Every row gives one point. Each copy is the shape, with its points in the same order, turned, moved and blurred by noise. Say if it was mirrored as well.

Shape, 9 rows:
[[-0.30 -0.31  0.25]
 [ 0.35  0.48 -0.12]
 [ 0.41 -0.54 -0.44]
 [-0.28  0.30  0.17]
 [ 0.19  0.11 -0.07]
 [-0.12  0.05 -0.29]
 [-0.30  0.22 -0.15]
 [ 0.14 -0.35  0.10]
 [-0.24 -0.26  0.51]]
Copy 1, 9 rows:
[[-0.02 -0.29 -0.34]
 [ 0.07  0.55  0.28]
 [-0.23 -0.38  0.65]
 [-0.07  0.33 -0.37]
 [ 0.00  0.21  0.20]
 [-0.32  0.15  0.05]
 [-0.32  0.30 -0.19]
 [ 0.09 -0.24  0.10]
 [ 0.18 -0.26 -0.45]]
Copy 1 is: mirrored
Copy 2:
[[-0.28 -0.28  0.22]
 [ 0.23  0.70  0.05]
 [-0.68  0.38 -0.47]
 [ 0.32  0.02  0.18]
 [-0.03  0.37 -0.04]
 [ 0.04  0.18 -0.27]
 [ 0.29  0.01 -0.10]
 [-0.44  0.16  0.10]
 [-0.29 -0.27  0.43]]
Copy 2 is: mirrored

Shape (8 x 4):
[[ 0.11 -0.18 -0.25  0.23]
 [ 0.18 -0.27  0.09  0.05]
 [-0.01 -0.03 -0.14  0.10]
 [-0.04  0.09  0.98 -0.25]
 [ 0.36 -0.03 -0.27 -0.21]
 [-0.17  0.18 -0.11  0.00]
 [ 0.23 -0.05 -0.42 -0.22]
 [ 0.26  0.20  0.71  0.20]]
Copy 1 (8 x 4):
[[ 0.09 -0.22 -0.13  0.30]
 [ 0.32 -0.29  0.17  0.15]
 [ 0.00 -0.12 -0.01  0.13]
 [ 0.33 -0.05  1.04 -0.26]
 [ 0.39 -0.08 -0.28 -0.09]
 [-0.15  0.05  0.06 -0.07]
 [ 0.25 -0.12 -0.39 -0.13]
 [ 0.42  0.19  0.77  0.24]]
Copy 1 is: only turned
Copy 2 (8 x 4):
[[ 0.08 -0.26 -0.16  0.25]
 [ 0.18 -0.33  0.20  0.11]
 [ 0.02 -0.10 -0.02  0.15]
 [ 0.20  0.21  1.03 -0.24]
 [ 0.31 -0.10 -0.25 -0.17]
 [-0.12  0.14  0.01  0.02]
 [ 0.11 -0.22 -0.38 -0.19]
 [ 0.48  0.21  0.71  0.20]]
Copy 2 is: only turned

Shape, 11 rows:
[[-0.27  0.07 -0.07  0.35 -0.12 -0.55 -0.35  0.54]
 [-0.24 -0.13  0.04  0.09 -0.41 -0.17 -0.34  0.06]
 [-0.37 -0.12  0.04 -0.01 -0.15 -0.43 -0.31  0.06]
 [-0.32 -0.03 -0.22 -0.19  0.10  0.59  0.07  0.51]
 [ 0.09 -0.06  0.10  0.17  0.13  0.41 -0.27 -0.24]
 [ 0.02  0.17  0.19 -0.29 -0.09  0.18  0.38  0.57]
 [-0.07  0.35 -0.02 -0.20 -0.35  0.58  0.09  0.60]
 [-0.40  0.54  0.37 -0.11 -0.17  0.42  0.37  0.38]
 [ 0.02 -0.15 -0.05  0.25 -0.05  0.05 -0.01 -0.70]
 [-0.19 -0.02 -0.14  0.13 -0.16  0.45  0.33  0.43]
 [-0.04 -0.67  0.15  0.34  0.05  0.43 -0.08 -0.18]]
Copy 1, 11 rows:
[[-0.18  0.26  0.01  0.36 -0.12 -0.53 -0.29  0.51]
 [-0.06 -0.10  0.04  0.19 -0.40 -0.24 -0.32  0.18]
 [-0.24 -0.01  0.11  0.14 -0.11 -0.35 -0.34  0.14]
 [-0.06 -0.07 -0.43 -0.11  0.05  0.47  0.14  0.62]
 [ 0.43 -0.22  0.00  0.15  0.05  0.35 -0.37 -0.06]
 [ 0.12  0.19  0.14 -0.22 -0.15  0.17  0.41  0.60]
 [ 0.13  0.30 -0.21 -0.15 -0.47  0.52  0.16  0.65]
 [-0.15  0.36  0.18  0.03 -0.31  0.51  0.44  0.38]
 [ 0.45 -0.24 -0.07  0.13 -0.01  0.02 -0.19 -0.53]
 [ 0.12 -0.04 -0.38  0.16 -0.20  0.30  0.30  0.46]
 [ 0.40 -0.70 -0.11  0.36  0.04  0.22 -0.15  0.06]]
Copy 1 is: only turned
Copy 2, 11 rows:
[[-0.05 -0.15  0.07  0.69  0.00 -0.29 -0.31  0.53]
 [-0.16 -0.13  0.18  0.30 -0.37  0.00 -0.23  0.13]
 [-0.27 -0.23  0.18  0.29 -0.11 -0.27 -0.27  0.10]
 [-0.37  0.08  0.05 -0.08  0.33  0.63  0.10  0.52]
 [ 0.11  0.02  0.21  0.17  0.10  0.50 -0.09 -0.32]
 [ 0.08  0.08  0.32 -0.23  0.20  0.13  0.34  0.68]
 [-0.05  0.44  0.24 -0.09 -0.03  0.51  0.18  0.72]
 [-0.24  0.46  0.60  0.05  0.13  0.22  0.54  0.52]
 [ 0.06 -0.12 -0.05  0.19 -0.16  0.14  0.18 -0.66]
 [-0.11 -0.04  0.02  0.13  0.07  0.51  0.41  0.49]
 [ 0.02 -0.59  0.21  0.19 -0.03  0.70  0.08 -0.29]]
Copy 2 is: only turned
Copy 3 (11 x 8):
[[-0.18  0.10 -0.25  0.15 -0.03 -0.66 -0.20  0.38]
 [-0.20  0.04 -0.11 -0.02 -0.40 -0.28 -0.17 -0.12]
 [-0.29  0.06 -0.13 -0.05 -0.03 -0.45 -0.22 -0.18]
 [-0.30 -0.12 -0.12 -0.37  0.05  0.55  0.13  0.40]
 [ 0.16  0.10  0.04  0.22 -0.11  0.44 -0.15 -0.24]
 [ 0.00  0.05  0.28 -0.44  0.03  0.06  0.48  0.38]
 [-0.10  0.25  0.05 -0.46 -0.37  0.35  0.32  0.54]
 [-0.42  0.49  0.38 -0.23 -0.11  0.28  0.52  0.35]
 [ 0.04  0.05 -0.18  0.38 -0.16  0.18  0.12 -0.73]
 [-0.23 -0.14 -0.06 -0.06 -0.19  0.33  0.42  0.37]
 [-0.07 -0.50  0.16  0.37 -0.20  0.43 -0.13 -0.28]]
Copy 3 is: only turned

Shape (16 x 11):
[[ 0.18 -0.05  0.06  0.07  0.33 -0.07 -0.03 -0.14 -0.08  0.75  0.22]
 [-0.05  0.39  0.18 -0.51  0.08 -0.06 -0.04  0.08  0.66 -0.31  0.21]
 [ 0.19 -0.01  0.09  0.11 -0.66  0.25 -0.09 -0.02  1.51  0.29 -0.42]
 [ 0.57  0.01 -0.41 -0.07 -0.20 -0.02  0.10  0.00  0.22 -0.33  0.21]
 [ 0.50  0.58 -0.07  0.08  0.01 -0.19 -0.16  0.01 -0.01 -0.06 -0.36]
 [ 0.17  0.64 -0.27  0.09 -0.75  0.61  0.12 -0.02  0.09 -0.18  0.22]
 [ 0.32 -0.21  0.16 -0.20  0.25 -0.04 -0.17 -0.07 -0.19  0.67 -0.03]
 [-0.17  0.05 -0.35 -0.19  0.05  0.09 -0.26  0.06  0.41 -0.08  0.09]
 [ 0.13 -0.23  0.56 -0.57  0.23 -0.04  0.12 -0.13 -0.17 -0.35  0.06]
 [ 0.25 -0.15 -0.33 -0.07 -0.60 -0.11  0.19 -0.17  0.01  0.30  0.17]
 [-0.03  0.55 -0.33  0.15 -0.15 -0.14 -0.21 -0.09 -0.01 -0.32  0.08]
 [ 0.08 -0.10 -0.06 -0.38  0.20  0.12  0.00 -0.24 -0.02 -0.16 -0.40]
 [-0.12 -0.25 -0.18  0.06  0.22 -0.15  0.26 -0.14  0.53 -0.24 -0.23]
 [ 0.04 -0.13 -0.29 -0.09 -0.36 -0.14  0.04  0.11 -0.17 -0.18  0.19]
 [-0.09 -0.26 -0.19  0.16  0.28 -0.07 -0.12  0.23 -0.17 -0.21  0.01]
 [ 0.12 -0.25 -0.34  0.12  0.12 -0.04  0.30  0.30 -0.18  0.73 -0.48]]
Copy 1, 16 rows:
[[ 0.05  0.07 -0.09  0.07  0.43 -0.07  0.04 -0.13  0.00  0.79  0.01]
 [ 0.04  0.38 -0.09 -0.61  0.10 -0.27 -0.24 -0.04  0.57 -0.27  0.32]
 [ 0.16  0.06 -0.17 -0.27 -0.66 -0.21 -0.52 -0.13  1.46  0.34 -0.51]
 [ 0.57 -0.07 -0.59 -0.08 -0.24 -0.11 -0.08 -0.04  0.13 -0.16  0.15]
 [ 0.46  0.66 -0.33 -0.03  0.01 -0.31 -0.30  0.01 -0.07  0.03 -0.35]
 [ 0.14  0.62 -0.52 -0.07 -0.86  0.40 -0.05  0.13  0.16  0.00  0.17]
 [ 0.16 -0.10  0.01 -0.20  0.36 -0.09 -0.17 -0.07 -0.22  0.70 -0.18]
 [-0.20  0.04 -0.51 -0.20  0.05 -0.11 -0.44 -0.01  0.34 -0.05  0.15]
 [ 0.12 -0.14  0.42 -0.50  0.19 -0.13  0.02 -0.19 -0.24 -0.30  0.14]
 [ 0.19 -0.16 -0.44 -0.07 -0.57 -0.26  0.10 -0.09 -0.01  0.48  0.11]
 [ 0.02  0.59 -0.52  0.18 -0.20 -0.27 -0.31 -0.02 -0.04 -0.19  0.20]
 [-0.07 -0.04 -0.20 -0.37  0.08 -0.08 -0.18 -0.33 -0.15 -0.19 -0.36]
 [-0.15 -0.19 -0.30  0.04  0.12 -0.37  0.01 -0.21  0.47 -0.32 -0.23]
 [ 0.04 -0.14 -0.37 -0.01 -0.35 -0.27 -0.06  0.19 -0.16 -0.03  0.24]
 [-0.11 -0.18 -0.26  0.24  0.26 -0.16 -0.22  0.21 -0.14 -0.19  0.03]
 [-0.12 -0.22 -0.48  0.03  0.18 -0.24  0.21  0.32 -0.09  0.60 -0.70]]
Copy 1 is: only turned
Copy 2, 16 rows:
[[ 0.13 -0.04  0.15  0.17  0.19 -0.01  0.10 -0.04 -0.17  0.51  0.08]
 [-0.12  0.29  0.25 -0.65  0.28 -0.06 -0.25  0.07  0.51 -0.45  0.12]
 [-0.18  0.19  0.06 -0.04 -0.47  0.23 -0.28 -0.03  1.49  0.05 -0.57]
 [ 0.41 -0.05 -0.43 -0.24 -0.05  0.08  0.02 -0.09  0.25 -0.55 -0.01]
 [ 0.41  0.55 -0.09  0.03  0.14 -0.21 -0.18  0.13 -0.04 -0.34 -0.51]
 [-0.03  0.73 -0.47 -0.13 -0.55  0.55 -0.20 -0.03  0.11 -0.51  0.05]
 [ 0.24 -0.24  0.24 -0.06  0.06 -0.03 -0.06  0.02 -0.30  0.45 -0.21]
 [-0.24 -0.01 -0.31 -0.28  0.26  0.08 -0.43  0.06  0.27 -0.22 -0.01]
 [ 0.00 -0.23  0.65 -0.55  0.16  0.04  0.00 -0.10 -0.31 -0.56 -0.13]
 [ 0.09 -0.08 -0.42 -0.16 -0.55 -0.07  0.16 -0.18  0.04  0.00 -0.05]
 [-0.07  0.51 -0.41  0.02  0.13 -0.18 -0.32 -0.01 -0.07 -0.55 -0.02]
 [-0.09 -0.09  0.03 -0.40  0.27  0.12 -0.12 -0.16 -0.18 -0.31 -0.60]
 [-0.32 -0.23 -0.09 -0.06  0.41 -0.03  0.17 -0.10  0.44 -0.43 -0.37]
 [-0.05 -0.16 -0.36 -0.20 -0.28 -0.13 -0.02  0.10 -0.17 -0.45  0.02]
 [-0.14 -0.30 -0.15  0.14  0.33 -0.03 -0.13  0.28 -0.24 -0.44 -0.09]
 [-0.01 -0.25 -0.31  0.13  0.03  0.04  0.37  0.50 -0.15  0.37 -0.58]]
Copy 2 is: only turned

Shape (15 x 12):
[[-0.10  0.16 -0.02 -0.50 -0.15  0.37  0.31  0.07 -0.25  0.41  0.30  0.53]
 [-0.44  0.15  0.24 -0.49 -0.16  0.19  0.49 -0.35  0.04 -0.10  0.11  0.30]
 [-0.19  0.27 -0.05 -0.01  0.22  0.50  0.20 -0.34 -0.26  0.08 -0.20 -0.02]
 [-0.08 -0.13 -0.09 -0.37  0.06  0.06  0.06 -0.51 -0.38  0.10  0.02 -0.03]
 [ 0.05 -0.30 -0.05 -0.37  0.02  0.31  0.01 -0.24  0.20  0.00 -0.23  0.31]
 [-0.53 -0.16 -0.06 -0.31  0.24  0.38 -0.09 -0.15 -0.09  0.26  0.03  0.16]
 [-0.19  0.07 -0.41 -0.15 -0.33  0.00  0.28 -0.29  0.13  0.33  0.36  0.24]
 [ 0.37  0.00  0.10 -0.01 -0.25 -0.35 -0.42  0.40 -0.52 -0.27 -0.33 -0.29]
 [-0.03  0.10 -0.32 -0.23  0.15 -0.51 -0.10  0.56 -0.23 -0.31 -0.13 -0.17]
 [-0.05  0.25  0.21 -0.26  0.06  0.17  0.11 -0.12  0.27  0.42 -0.06 -0.05]
 [-0.19  0.30 -0.38  0.28 -0.38  0.29 -0.07  0.36 -0.07 -0.57  0.64  0.30]
 [ 0.03  0.39  0.08  0.31 -0.01 -0.57 -0.42  0.29 -0.27 -0.30  0.25  0.53]
 [-0.05 -0.31  0.24 -0.36  0.17  0.19  0.20 -0.17 -0.03  0.18  0.40 -0.20]
 [ 0.24 -0.29  0.06  0.65  0.01 -0.77 -0.10  0.81 -0.59 -0.38 -0.46 -0.11]
 [ 0.57 -0.10 -0.11 -0.01  0.43 -0.36  0.06  0.29 -0.35 -0.29 -0.18 -0.07]]
Copy 1, 15 rows:
[[-0.09  0.04 -0.68 -0.13  0.00  0.51  0.11  0.04 -0.36  0.17  0.01 -0.15]
 [-0.43 -0.14 -0.49 -0.22 -0.18  0.29  0.17 -0.25  0.04 -0.40 -0.09 -0.39]
 [-0.15  0.05  0.15 -0.28  0.18  0.28  0.25 -0.64 -0.20 -0.01 -0.05 -0.26]
 [ 0.22 -0.33 -0.16 -0.30  0.04 -0.01 -0.04 -0.42 -0.19 -0.06 -0.02 -0.36]
 [ 0.04 -0.33 -0.11 -0.45 -0.08  0.44 -0.10 -0.27  0.29  0.09 -0.26 -0.03]
 [-0.31 -0.21 -0.18 -0.19  0.25  0.28 -0.32 -0.43 -0.02  0.27 -0.08 -0.31]
 [-0.18 -0.25 -0.49  0.03 -0.41  0.00  0.23 -0.32 -0.07  0.33  0.17 -0.05]
 [ 0.59  0.39  0.55 -0.26 -0.14 -0.37 -0.22  0.25 -0.05 -0.09 -0.19 -0.03]
 [ 0.08  0.39  0.12 -0.32  0.19 -0.64 -0.04  0.24  0.24  0.14 -0.03  0.00]
 [ 0.04  0.19 -0.14 -0.08 -0.17  0.40  0.13 -0.32  0.30  0.23 -0.01 -0.52]
 [-0.50  0.28  0.07 -0.14 -0.30 -0.02 -0.06  0.03 -0.25 -0.10  0.58  0.66]
 [ 0.24  0.62 -0.09  0.35  0.02 -0.33 -0.27 -0.06  0.13 -0.29  0.15  0.49]
 [ 0.05 -0.36 -0.08 -0.18  0.05  0.28 -0.08 -0.04  0.09 -0.01  0.35 -0.61]
 [ 0.48  0.27  0.90  0.35  0.28 -0.67  0.00  0.54  0.20 -0.11 -0.34  0.35]
 [ 0.64  0.08  0.33 -0.27  0.39 -0.27  0.23  0.16  0.30 -0.05  0.08  0.12]]
Copy 1 is: mirrored
Copy 2 (15 x 12):
[[-0.43  0.09 -0.17 -0.75 -0.13 -0.05  0.14  0.17  0.07  0.37  0.27  0.66]
 [-0.56  0.42  0.16 -0.65 -0.04  0.03  0.30 -0.25  0.39 -0.11  0.08  0.52]
 [-0.25  0.47 -0.33 -0.41  0.23  0.38  0.22 -0.25 -0.11  0.14 -0.12  0.13]
 [-0.34  0.11 -0.19 -0.56  0.03 -0.01  0.01 -0.47 -0.13 -0.05  0.23  0.02]
 [-0.01 -0.13 -0.08 -0.57 -0.07  0.35 -0.06 -0.20  0.39 -0.07  0.05  0.18]
 [-0.63  0.10 -0.25 -0.40  0.30  0.28 -0.23 -0.20  0.22  0.21  0.20  0.24]
 [-0.28  0.25 -0.46 -0.32 -0.37 -0.28  0.19 -0.22  0.46  0.20  0.31  0.36]
 [ 0.06  0.10  0.16  0.03 -0.20 -0.10 -0.22  0.43 -0.49 -0.30 -0.06 -0.46]
 [-0.14  0.20 -0.18 -0.08  0.25 -0.39 -0.06  0.56  0.05 -0.42  0.05 -0.40]
 [-0.05  0.33  0.15 -0.45  0.12  0.02 -0.01 -0.18  0.34  0.48  0.04  0.08]
 [-0.33  0.70 -0.49  0.11 -0.42  0.29  0.16  0.63  0.22 -0.26  0.53  0.33]
 [ 0.18  0.49 -0.03  0.30  0.06 -0.28 -0.26  0.48 -0.18 -0.40  0.34  0.47]
 [-0.44  0.04  0.15 -0.45  0.13  0.10  0.20 -0.24  0.16  0.21  0.61 -0.09]
 [ 0.11 -0.25  0.10  0.75  0.21 -0.23  0.19  0.70 -0.47 -0.52 -0.19 -0.34]
 [ 0.33 -0.05 -0.05 -0.20  0.35 -0.10  0.27  0.31 -0.27 -0.38  0.18 -0.34]]
Copy 2 is: only turned
Copy 3:
[[-0.13  0.01 -0.03 -0.22 -0.13  0.40  0.02  0.12  0.00  0.60  0.26  0.54]
 [-0.63  0.11  0.05 -0.27 -0.15  0.28  0.26 -0.16  0.11  0.01 -0.11  0.61]
 [-0.25  0.42 -0.14  0.02  0.17  0.49  0.12 -0.27 -0.14  0.16 -0.27 -0.07]
 [-0.16  0.19 -0.18 -0.31 -0.02  0.06 -0.13 -0.57 -0.10  0.09  0.05  0.15]
 [ 0.02 -0.31 -0.09 -0.22 -0.01  0.20 -0.05 -0.21  0.23  0.07 -0.40  0.22]
 [-0.54 -0.04 -0.04 -0.28  0.14  0.24 -0.27 -0.22  0.05  0.41 -0.13 -0.03]
 [-0.36  0.08 -0.37  0.02 -0.35  0.21 -0.02 -0.10  0.39  0.12  0.44  0.22]
 [ 0.43  0.14  0.05 -0.14 -0.14 -0.37 -0.48  0.25 -0.61 -0.34  0.00 -0.24]
 [-0.01  0.19 -0.27 -0.38  0.32 -0.42 -0.28  0.48 -0.28 -0.31  0.25 -0.13]
 [-0.11  0.35  0.19 -0.10 -0.14  0.10  0.10 -0.05  0.36  0.25 -0.15  0.01]
 [-0.33 -0.15 -0.15  0.37  0.15  0.68 -0.33  0.47 -0.19 -0.43  0.60  0.25]
 [ 0.00  0.13  0.06  0.55  0.39 -0.38 -0.50  0.34 -0.29 -0.17  0.38  0.42]
 [-0.23 -0.12  0.35 -0.43  0.04  0.17  0.13 -0.42  0.15  0.12  0.21 -0.11]
 [ 0.25 -0.22 -0.20  0.33  0.19 -0.86 -0.13  0.54 -0.95 -0.33  0.07 -0.46]
 [ 0.51  0.07 -0.22 -0.23  0.46 -0.37  0.05  0.11 -0.32 -0.26  0.10 -0.16]]
Copy 3 is: only turned
Copy 4, 15 rows:
[[ 0.30  0.17  0.13 -0.46  0.17  0.24  0.65 -0.06 -0.31  0.33 -0.11  0.54]
 [ 0.02  0.08  0.34 -0.68 -0.07  0.02  0.73 -0.49  0.05  0.03 -0.18  0.17]
 [ 0.02  0.08  0.17 -0.34  0.32  0.43  0.28 -0.56 -0.28  0.21 -0.34 -0.26]
 [ 0.10 -0.22  0.13 -0.39  0.17 -0.03  0.14 -0.60 -0.49  0.11  0.08  0.00]
 [ 0.31 -0.39  0.15 -0.35  0.27  0.05  0.09 -0.38  0.13  0.08 -0.31  0.27]
 [-0.30 -0.07  0.22 -0.50  0.48  0.16  0.15 -0.29 -0.11  0.28 -0.15  0.21]
 [ 0.16  0.16 -0.23 -0.30  0.00 -0.08  0.45 -0.45  0.04  0.61  0.09  0.24]
 [ 0.29  0.06 -0.07  0.02 -0.25 -0.18 -0.44  0.16 -0.57 -0.42 -0.24 -0.31]
 [ 0.00  0.14 -0.38 -0.02  0.22 -0.44  0.13  0.26 -0.25 -0.43 -0.12 -0.28]
 [ 0.31  0.23  0.40 -0.47  0.26  0.01  0.16 -0.20  0.05  0.40 -0.15 -0.13]
 [-0.14  0.53 -0.53  0.09 -0.30  0.59  0.28 -0.09  0.20 -0.23  0.05  0.27]
 [ 0.04  0.76 -0.01  0.44 -0.06 -0.23 -0.06 -0.15 -0.20 -0.40 -0.16  0.29]
 [ 0.05 -0.24  0.44 -0.34  0.14  0.12  0.28 -0.14 -0.05  0.19  0.39 -0.05]
 [-0.09 -0.05 -0.14  0.85 -0.31 -0.42 -0.22  0.45 -0.49 -0.41 -0.53 -0.49]
 [ 0.40 -0.18 -0.02  0.42  0.33 -0.18  0.07  0.01 -0.34 -0.40 -0.12 -0.37]]
Copy 4 is: only turned
